Each row of a before or after table is a point. One or more steps were done to the points. Then noise was added and the rows were shuffled. The steps act on columns, c1 being the first. Write out the steps. A step turns or swaps two columns, mirrors them in a line or flattens them onto one, adds a multiple of one to another, or multiplies or shifts one. Angles are multiples of 10 degrees, from the lower column toward the higher: turns from -170 to 170, lines from 10 to 170 but not 90. Use the fewest steps. Two steps may share a column if one is a turn and the other turns, adds or multiplies; they go together, in the order done. Otherwise the lowest column goes first.
In the rows, zero is written as 128.

Before, 11 rows:
123,183,128
173,178,45
164,175,143
126,179,144
103,179,144
158,91,135
168,182,100
171,159,114
173,179,143
117,98,144
169,167,134
After, 11 rows:
176,89,123
186,172,132
128,180,133
122,185,119
202,178,36
89,180,137
198,182,132
194,167,126
110,97,134
200,160,103
192,182,87
Steps: multiply c1 by 1.6; shift c3 by -10

Before (12 x 6):
91,133,57,134,120,80
179,131,133,63,106,152
121,179,176,97,52,168
135,135,185,178,156,225
147,138,143,165,155,99
178,188,90,184,83,66
219,133,147,119,120,127
81,140,153,165,133,118
104,16,122,144,117,160
125,115,138,206,120,76
127,76,135,81,134,167
150,180,141,208,74,108
After (12 x 6):
223,127,135,108,120,121
145,134,165,147,165,113
93,130,76,177,135,76
176,154,133,194,107,54
178,132,87,78,100,144
123,118,183,181,140,80
102,85,131,141,107,153
130,108,102,84,120,174
132,128,208,125,120,229
150,150,196,183,81,91
123,153,146,73,49,140
87,137,172,138,135,122
Steps: multiply c2 by 0.4; turn c3 and c4 by -40 degrees; turn c5 and c6 by 20 degrees

Before, 13 rows:
82,157,161,138,113,135,140,131
116,149,132,117,155,83,68,109
168,131,81,104,104,106,168,70
95,160,83,67,163,108,78,163
86,145,131,176,87,128,102,148
83,175,122,164,101,84,141,160
131,186,118,110,154,87,109,179
185,95,80,74,114,109,202,89
169,70,146,74,104,108,215,82
146,142,115,100,118,124,65,137
134,187,141,140,91,125,131,162
108,169,126,208,135,147,168,142
109,211,131,164,83,147,173,116
After:
144,198,172,139,144,155,214,198
120,104,138,123,90,161,67,151
111,86,127,75,129,108,165,66
102,156,10,110,141,156,171,187
141,83,136,105,168,142,99,79
108,130,96,155,136,135,66,137
76,62,135,92,179,126,176,113
117,196,6,144,135,152,201,193
135,74,208,122,144,127,140,122
82,92,101,174,88,159,112,99
125,81,13,198,89,135,75,139
122,63,112,121,140,179,140,80
76,95,160,141,161,143,129,92
Steps: turn c1 and c2 by 130 degrees; multiply c3 by 2.5; turn c4 and c8 by -140 degrees; turn c5 and c6 by -160 degrees

Before:
189,132,61,136,211,118,145,145,148,203,199
90,145,66,108,137,138,161,139,86,225,86
133,117,125,150,86,137,125,161,167,124,198
200,188,66,118,92,195,124,108,168,142,111
141,190,154,96,124,106,149,171,136,141,106
213,80,136,184,124,95,152,166,123,140,168
177,120,63,86,126,214,138,168,89,175,109
103,161,102,136,207,153,199,64,118,192,106
107,171,146,198,130,111,147,179,139,131,162
After (9 x 11):
138,188,153,97,125,98,133,172,135,111,105
105,163,171,136,203,101,193,65,121,179,105
108,170,138,194,132,102,127,177,140,109,164
178,121,133,86,130,191,189,167,91,214,111
215,84,139,185,121,85,126,168,122,125,168
134,116,121,149,89,135,131,158,165,127,197
200,189,106,118,92,183,168,113,166,188,109
185,135,161,136,213,110,139,145,145,225,202
91,145,184,110,137,116,163,134,90,227,87
Steps: turn c3 and c10 by -60 degrees; turn c6 and c7 by 40 degrees

Before, 12 rows:
120,191,98,141,188,115,166,89,111,201,70,144
50,133,187,188,160,112,127,83,74,197,149,175
78,185,140,182,185,116,142,159,92,184,54,153
91,154,59,95,135,156,156,132,105,106,61,141
146,153,77,117,83,187,202,176,82,91,170,105
132,131,146,69,111,152,206,165,90,102,133,95
103,152,150,157,158,167,111,109,116,138,129,95
104,209,67,78,152,167,180,165,198,148,95,163
129,151,62,128,153,111,186,155,205,113,102,143
87,169,134,127,139,87,118,138,89,147,179,108
88,190,204,178,160,118,132,82,34,110,142,150
110,148,59,85,192,162,207,179,133,105,150,119
After:
159,33,68,65,142,126,149,166,198,148,95,182
96,79,78,83,92,166,188,176,82,92,169,124
156,55,99,145,182,127,142,89,111,202,69,164
212,124,186,184,131,154,125,83,75,198,150,196
195,70,140,177,165,153,121,159,92,184,55,172
177,69,204,173,145,152,110,83,34,111,142,171
120,98,146,68,112,109,200,165,90,102,133,114
170,93,133,154,125,96,105,139,89,148,179,128
165,93,58,86,123,129,145,132,104,106,61,162
167,83,58,73,182,127,195,179,133,106,148,140
135,86,62,139,151,114,176,156,204,113,104,162
162,112,150,125,147,176,104,109,116,137,129,114
Steps: mirror c1 and c5 in the line at 80 degrees; mirror c2 and c7 in the line at 100 degrees; turn c4 and c6 by 40 degrees; shift c12 by 20

Before, 8 rows:
154,83,130,159,174,91,226,54,88,124,109,97,61,90,167,150,180,122
180,159,210,142,125,115,148,81,157,105,75,63,96,97,38,106,166,120
122,94,41,111,79,115,116,112,204,151,108,132,151,114,112,162,122,100
173,63,112,117,188,116,147,142,90,76,78,126,80,154,187,150,222,118
182,166,177,112,85,147,169,111,133,100,50,119,92,116,113,119,183,147
223,154,176,157,109,147,122,101,116,68,88,101,113,128,96,106,131,139
144,122,117,142,118,145,51,100,165,155,192,154,109,13,92,170,121,68
133,66,92,120,51,96,103,147,197,129,154,144,112,67,102,186,102,76
After, 8 rows:
122,95,40,110,79,114,114,115,204,149,107,133,149,113,116,164,122,100
172,67,109,116,188,113,149,144,92,73,79,138,82,156,187,151,219,117
182,161,173,113,86,146,167,112,138,101,47,110,92,115,115,121,182,145
145,125,121,142,122,140,53,102,164,151,193,156,107,17,90,170,124,68
224,146,174,156,109,147,123,100,120,72,89,101,114,129,95,107,129,138
179,145,212,137,130,119,149,85,155,109,76,55,95,99,37,101,169,118
131,73,90,121,51,95,103,147,199,128,151,154,115,68,104,187,101,80
155,77,129,157,172,93,225,56,90,125,111,105,61,92,166,151,178,123
Steps: turn c2 and c12 by -10 degrees

Before (8 x 20):
134,131,110,136,120,136,127,143,148,115,122,117,142,150,137,120,136,131,149,125
155,139,125,153,123,119,141,129,96,131,121,122,147,142,143,137,128,121,137,122
164,99,135,112,158,134,132,106,124,120,99,134,111,114,135,116,137,137,143,121
161,129,125,139,118,146,141,126,108,146,99,128,126,120,138,103,133,126,151,177
123,146,130,142,143,148,127,134,123,125,129,128,123,117,81,116,132,126,143,136
120,129,124,112,148,142,123,134,110,117,126,127,153,124,141,131,127,127,7,127
40,147,119,131,156,138,126,124,134,135,130,116,120,127,115,135,140,110,121,160
129,127,131,146,120,122,136,138,141,157,125,131,120,152,111,105,140,120,90,131
After, 8 rows:
134,124,111,137,119,136,129,158,116,113,122,125,129,150,141,119,135,126,100,126
40,116,119,133,155,137,127,123,121,133,132,124,125,126,113,136,138,153,133,160
162,146,133,113,158,133,133,85,135,120,99,131,129,112,134,114,137,102,115,120
161,114,126,140,118,146,140,127,152,146,100,127,131,122,137,102,134,131,113,177
128,134,131,146,120,122,138,148,102,158,126,129,124,151,111,105,141,133,161,131
155,125,125,155,124,119,140,130,161,130,122,127,130,143,146,137,127,141,129,122
121,128,122,112,147,143,123,143,105,119,126,129,132,124,146,131,127,129,246,128
123,114,129,139,142,148,128,139,138,125,130,129,119,116,83,116,132,139,115,137
Steps: turn c2 and c18 by 140 degrees; add -0.3 times c20 to c2; multiply c8 by 2; turn c9 and c19 by -160 degrees; multiply c12 by 0.4; flatten c13 and c15 onto the line at 80 degrees
